Each row of a before or after table is a point. The points were changed in one or more steps. Then noise was added and the rows were shuffled. The steps act on columns, c1 being the first. What was done? A step turns or swaps two columns, mirrors them in a line or flattens them onto one, adds a multiple of one to another, or multiplies or shifts one. Angles are multiples of 10 degrees, from the lower column toward the higher: turns from -170 to 170, lines from 10 to 170 but not 90. Use the fewest steps. Two steps may share a column if one is a turn and the other turns, adds or multiplies; they go together, in the order done. Otherwise the lowest column goes first.
(in the rows, 128 means zero)

Before (11 x 2):
[[108 129]
 [123 136]
 [119  91]
 [184 166]
 [113 162]
 [240 176]
 [121 148]
 [142  77]
 [141  36]
 [131 153]
 [120 170]]
After (11 x 2):
[[125  16]
 [127 131]
 [121 140]
 [129 157]
 [133 112]
 [132  67]
 [128 111]
 [126 136]
 [131  63]
 [129 142]
 [124 140]]
Steps: multiply c1 by 0; shift c2 by -20

Before (12 x 3):
[[102 155  92]
 [207  65 204]
 [140 120 112]
 [131 136 168]
 [ 66 142 109]
 [141  75 166]
 [ 67 182 141]
 [128  97 121]
 [102 138 131]
 [173  89 174]
 [153 160 109]
 [126 144 137]]
After (12 x 3):
[[116 136 136]
 [121 106 174]
 [187  93 177]
 [170  65 170]
 [ 74 109 107]
 [146 110 124]
 [100 119 131]
 [ 46 121 140]
 [ 94 163  89]
 [226  73 206]
 [147 141 109]
 [126 179 112]]
Steps: turn c1 and c2 by 40 degrees; add -0.7 times c3 to c2

Before (14 x 4):
[[103 155  69  61]
 [126 193  85  66]
 [141 186  78  88]
 [112 118 126 122]
 [119 120  78 129]
 [105 149 168 229]
 [117  96 122 109]
 [103 118  87 106]
 [140  59 104 111]
 [130 119 149 197]
 [108  91 117 125]
 [165 150 111 175]
 [107  99 125 153]
 [133 160 111  75]]
After (14 x 4):
[[151 100 126 153]
 [163  88 130 125]
 [126 116 131 123]
 [ 26 197 138  77]
 [165  96 131 110]
 [242  58 128 116]
 [116 122 129 113]
 [131 152 119 176]
 [ 59 155 140  73]
 [144 118 117 189]
 [ 55 185 129  98]
 [ 86 157 138  80]
 [ 73 149 113 216]
 [130 119 127 137]]
Steps: add -1.5 times c2 to c1; flatten c3 and c4 onto the line at 100 degrees

Before (11 x 6):
[[134 151  95 147 155 144]
 [122 139  65 133 151 108]
 [178 127 156  94 172 126]
 [188 197 104 175  94 130]
 [162 162  68 191 120 148]
 [144 158  68 130 198 122]
 [172 166 121 101 122 148]
 [153 220 154  90 112 161]
 [118 137 175 139 185 135]
 [162 144 153  93 175 165]
 [131 147 166 140 193 133]]
After (11 x 6):
[[147 130 123  80 191 146]
 [165 135 131  95 193 137]
 [136 139 149 187 149  90]
 [181 149 104 142 125 166]
 [160 140 155 149 150 159]
 [178 134 148 184 195 119]
 [183 117  88 119 172 201]
 [176 150 210 166 124 159]
 [178 209  86 125 112 194]
 [193  99  93 112 171 131]
 [193 180 182 133  97 136]]
Steps: add 0.5 times c5 to c1; turn c1 and c2 by -20 degrees; turn c3 and c4 by -110 degrees; multiply c6 by 2

Before (13 x 8):
[[128 154  43 133 133 110 140 110]
 [116 130  56 155 131  99 145 172]
 [127 121  83 139 153 180 178 132]
 [180 108 143 106 173 178 141 110]
 [130 104 149  21  50  98 158 100]
 [131 142 116  53  96 116 159 130]
 [125 109 115 156 170 178 144 130]
 [170 136 117 152 173 199 194 132]
 [147 131 141 116 157 185 155 152]
 [ 94 149  93 156 131  76 171 120]
 [ 77 168 125  75  79 125 133 117]
 [153 174  95 194 112 101 142 150]
 [100 163 125  54 121  91 153 133]]
After (13 x 8):
[[ 82 212 178 101 104 128 135  91]
 [113 129  85  67 145  98 148 116]
 [ 97 202 200 107 147  87 154  97]
 [132 156 198  94 114 120 156  90]
 [128 119 100  88 179 178 179  88]
 [ 88 168  91 103 139  70 166  94]
 [152 216  50 118 126 101 145 142]
 [175  92 152 131 195 184 139 109]
 [149 139 145 139 180 190 154 153]
 [123  97  94 126 194 181 137 128]
 [127 188  92  45 149 101 141  29]
 [122  84 234 108  74 101 153  82]
 [168 151 102 123 191 200 200 129]]
Steps: multiply c2 by 2; turn c3 and c4 by 70 degrees; add 1 times c4 to c8; shift c5 by 20
